Each row of a before or after table is a point. One or more steps were done to the points. Then noise was added and the rows were shuffled. The steps act on columns, c1 being the first. What was done? A step turns or swaps two columns, mirrors them in a line or flattens them onto one, adds a multiple of one to another, or multiplies or shifts one. Angles are multiples of 10 degrees, from the lower column toward the higher: turns from -170 to 170, lines from 10 to 170 but not 90. Use the fewest steps. Two steps may share a column if one is a turn and the other turns, adds or multiplies; they go together, in the order done. Otherwise the lowest column goes first.

Before (9 x 2):
[-4.5 2.3]
[2.0 2.7]
[-0.2 -6.6]
[-5.6 3.5]
[0.4 3.6]
[2.1 -5.0]
[-5.6 -0.1]
[-6.2 3.8]
[1.1 3.0]
After, 9 rows:
[-0.4 -6.9]
[2.4 4.1]
[1.9 -3.9]
[-5.5 0.2]
[0.3 3.9]
[-3.9 -0.9]
[0.5 4.2]
[-5.1 -3.9]
[-5.8 -0.4]
Steps: add 0.7 times c1 to c2

Before, 8 rows:
[-6.8 3.9 1.0 0.5 -3.2 0.3]
[-2.7 -1.5 0.3 -0.9 8.0 0.3]
[2.0 0.3 2.2 -2.8 -3.1 2.2]
[2.0 -1.1 -0.7 -0.6 -2.9 0.8]
[3.3 -1.4 -0.6 -2.5 5.5 7.4]
[-3.6 2.0 2.8 3.4 -1.3 1.5]
[3.3 6.1 2.8 -1.7 2.5 2.5]
[0.0 1.4 4.4 -1.8 -3.1 1.1]
After (8 x 6):
[3.1 1.2 -0.7 -2.6 4.9 22.3]
[-6.4 -0.2 0.9 0.6 -2.4 0.8]
[-2.8 0.0 2.9 3.2 -1.1 4.8]
[4.0 0.3 2.7 -1.6 3.0 7.1]
[2.1 -0.5 -0.6 -0.3 -2.5 2.3]
[-2.7 1.4 0.2 -0.8 7.5 0.9]
[2.8 -0.6 2.2 -2.8 -3.2 6.7]
[1.2 -0.5 4.4 -1.9 -2.3 3.5]
Steps: add 0.3 times c3 to c1; flatten c2 and c5 onto the line at 80 degrees; multiply c6 by 3

Before (14 x 9):
[-2.1 3.2 -6.8 -1.7 3.7 -4.1 5.1 3.3 -5.5]
[-1.3 4.1 -1.9 -9.9 -0.9 -2.7 2.6 2.8 -2.2]
[6.6 -4.8 1.0 1.9 1.7 7.2 1.3 -3.9 0.6]
[10.2 -4.1 2.2 3.0 1.6 6.1 2.8 1.7 4.4]
[3.3 2.3 -7.7 -5.1 -0.2 -1.5 -2.1 4.3 -5.9]
[-0.1 -4.1 -1.6 -5.0 -0.4 -5.2 -0.4 2.9 -0.7]
[3.3 -6.8 -1.7 1.9 1.7 5.9 1.8 2.7 4.4]
[4.0 -2.3 2.5 3.4 -3.7 1.8 -3.5 -0.5 0.2]
[4.2 -1.8 1.1 2.8 3.6 5.8 -3.2 -3.9 6.7]
[0.9 0.4 -8.2 -4.4 -6.1 -5.9 2.2 -1.5 -2.2]
[-3.6 3.8 -1.3 -5.4 -6.3 -1.4 3.8 4.1 -2.4]
[-0.8 -0.5 3.3 0.1 -2.9 -0.3 -0.5 2.0 0.1]
[-1.6 1.9 -6.1 -3.4 -4.0 -0.8 -0.1 4.8 0.5]
[-6.5 -4.0 -1.5 -6.0 -4.6 1.5 -2.0 0.1 -4.8]
After:
[-1.3 -0.7 -6.3 -2.9 -1.6 -0.8 2.0 4.6 -1.8]
[10.2 5.7 3.9 4.1 0.4 5.8 0.1 1.7 1.4]
[-2.4 -6.2 -8.1 1.8 1.7 -4.1 4.9 3.3 -0.1]
[-0.7 0.4 3.1 -0.3 -0.8 -0.4 -0.5 2.3 0.4]
[4.0 1.5 2.7 0.3 -1.8 1.6 -5.0 -0.3 1.9]
[4.1 6.8 2.8 0.4 1.8 5.7 -4.2 -4.0 -2.0]
[-3.9 -4.2 -1.8 -2.0 -2.4 -1.6 6.5 4.0 -2.0]
[-6.7 -2.3 -1.1 -5.8 -2.1 1.7 2.2 0.1 5.7]
[-0.2 1.6 -3.2 -3.6 -0.2 -5.4 3.2 3.2 3.9]
[0.9 -2.1 -10.1 -1.8 -2.0 -5.9 4.8 -1.4 0.7]
[-1.5 -4.1 -2.8 -6.0 -0.3 -3.1 8.4 2.8 -2.5]
[6.8 2.9 3.4 2.6 0.8 7.1 0.1 -3.9 4.2]
[3.2 7.5 0.1 2.8 0.3 5.7 0.2 2.7 3.5]
[3.2 -6.2 -8.0 -5.4 -0.4 -1.6 1.5 4.3 0.8]
Steps: turn c2 and c9 by -120 degrees; add 0.3 times c6 to c3; turn c4 and c7 by -40 degrees; multiply c5 by 0.4

Before, 11 rows:
[1.2 -1.5 -2.2 -6.9 4.8 -3.2 10.7 -4.0 -0.4 4.8 2.4 -2.4]
[-0.3 0.7 1.0 -4.6 2.9 -0.7 3.0 -3.3 2.2 -8.5 2.4 0.2]
[0.9 -3.6 2.4 -3.9 0.6 -4.1 -1.7 -3.1 0.9 3.1 2.2 3.0]
[-3.8 0.8 -1.4 -3.8 -6.2 -1.8 -2.3 1.8 0.3 6.0 2.4 -5.6]
[-4.0 1.2 -0.4 0.4 2.8 -3.9 -1.1 -1.9 2.6 4.7 -3.8 1.2]
[-3.4 -6.7 0.4 -7.2 4.7 -0.7 2.0 -3.9 1.3 -2.8 -2.2 0.2]
[12.0 -2.1 -1.8 -6.8 4.6 -0.4 -3.5 -2.3 -1.2 4.5 0.8 -5.2]
[2.9 1.9 -1.1 -6.6 3.4 -2.7 9.0 -3.4 -9.4 4.1 0.5 -4.6]
[-1.9 -1.7 2.4 11.9 -0.1 -1.0 4.6 -3.5 1.6 3.3 -5.1 2.1]
[-0.9 -0.1 4.9 2.5 2.2 2.2 -3.0 -0.5 2.1 4.7 1.4 -1.0]
[-2.1 0.2 -2.2 7.5 1.2 1.1 -3.8 -3.8 -1.0 1.0 3.0 -1.7]
After:
[12.0 -2.0 4.5 -6.6 4.6 0.1 -4.0 -2.3 -1.3 -1.3 5.0 -1.7]
[-3.6 1.4 3.6 0.7 2.7 -4.4 -1.1 2.6 1.3 -2.7 -0.4 4.2]
[1.0 -1.6 5.2 -6.6 4.8 -2.6 10.4 -1.0 -1.7 -1.4 2.0 -2.4]
[1.0 -3.7 0.7 -4.1 0.6 -3.9 -1.5 0.8 -0.4 -3.3 -3.2 -1.6]
[-0.4 0.8 -7.6 -4.7 3.1 -1.5 3.4 -2.1 1.9 5.0 -0.6 -2.0]
[2.8 2.1 3.9 -6.5 3.2 0.9 8.8 -4.3 -9.8 -1.8 4.3 -1.3]
[-1.9 0.3 1.9 7.9 1.1 1.6 -3.9 -4.7 -0.5 0.9 1.4 -3.1]
[-4.0 0.3 5.5 -3.6 -6.0 -1.6 -2.6 3.5 0.0 -2.8 5.4 -3.3]
[-1.7 -1.5 1.2 12.2 -0.5 -1.5 4.7 -1.8 1.2 -4.2 -1.3 5.2]
[-3.4 -6.7 -2.5 -7.1 5.3 -1.2 2.3 -2.7 0.9 1.8 0.6 2.2]
[-1.1 -0.3 0.7 2.5 2.9 1.4 -2.9 -1.7 2.9 -6.4 1.2 -1.7]
Steps: turn c3 and c10 by -130 degrees; turn c6 and c9 by 20 degrees; add -1 times c6 to c8; mirror c11 and c12 in the line at 130 degrees

Before, 8 rows:
[-2.4 4.8 0.8 -5.7 -2.5 5.1 7.0 3.3 -5.3 -2.0 5.7 1.2 10.8 1.0 4.0 -3.9 -4.8 4.0]
[-5.7 -2.4 -1.5 2.4 2.2 -2.6 3.7 4.9 0.1 1.7 -0.8 0.7 -0.3 3.4 1.5 6.1 -2.0 -5.9]
[-4.8 -3.8 9.5 -2.2 -5.1 7.3 7.4 -2.7 2.5 4.0 -2.0 3.1 2.9 2.7 4.4 3.4 0.9 -0.2]
[-2.8 2.9 -0.5 1.8 5.5 2.9 -1.0 1.6 -6.5 -0.1 5.6 0.2 1.5 -6.5 -5.8 -2.9 1.9 -0.2]
[-4.8 4.7 -1.9 -0.6 5.8 -0.6 -2.3 -2.0 -1.0 5.9 -0.6 -4.4 -1.0 -0.1 3.7 1.8 5.5 2.9]
[-2.5 3.4 0.9 1.4 -5.0 -1.7 -0.3 -5.2 2.2 -3.5 9.2 -4.3 -1.7 -1.2 -0.7 2.5 -6.0 -0.9]
[2.4 -4.1 -1.9 -2.3 -2.3 3.5 -0.7 -4.4 5.4 -3.2 2.2 -0.6 3.6 2.6 0.9 -2.0 -3.1 4.9]
[-2.1 -4.3 6.0 5.0 3.0 6.6 -1.1 2.8 5.8 -2.3 5.1 -4.0 -0.9 -6.4 -2.7 -3.0 -3.2 -0.2]
After, 8 rows:
[-4.9 4.4 -0.2 -0.9 5.6 0.4 -2.2 -2.3 -2.3 6.1 -0.3 1.5 0.0 0.3 3.1 1.8 5.9 3.1]
[-2.1 -4.8 -0.8 5.5 2.5 -0.6 -0.7 2.7 8.0 -2.5 5.4 -0.8 6.5 -6.6 -2.6 -3.3 -3.4 -0.4]
[-2.7 2.8 4.2 2.0 5.3 -0.4 -1.2 1.3 -4.3 0.2 5.5 6.1 2.5 -6.5 -5.7 -3.5 3.4 -0.1]
[-2.5 3.8 -0.9 1.4 -4.9 0.9 -0.5 -5.1 2.1 -3.5 9.1 -9.6 -1.3 -1.2 -0.8 2.5 -5.7 -1.1]
[-5.5 -2.4 -1.5 2.4 2.0 0.5 3.4 4.7 -1.4 1.8 -0.8 3.2 -2.0 3.2 1.4 5.7 -2.5 -6.1]
[-4.2 -4.1 4.1 -2.1 -4.7 -2.3 6.8 -2.6 9.2 3.8 -2.0 -2.0 5.4 2.5 3.9 3.2 2.0 -0.5]
[-2.7 4.7 4.6 -5.9 -2.6 -4.8 6.7 3.2 -2.5 -2.0 5.6 -1.6 1.0 0.9 4.2 -3.4 -3.6 4.0]
[2.3 -3.9 -5.7 -2.0 -2.3 -1.9 -0.5 -4.4 1.9 -3.2 1.8 -2.9 1.7 3.1 1.7 -2.1 -4.6 4.9]
Steps: turn c3 and c9 by 50 degrees; add 0.3 times c3 to c17; add 1 times c5 to c12; turn c6 and c13 by 110 degrees; multiply c6 by 0.4
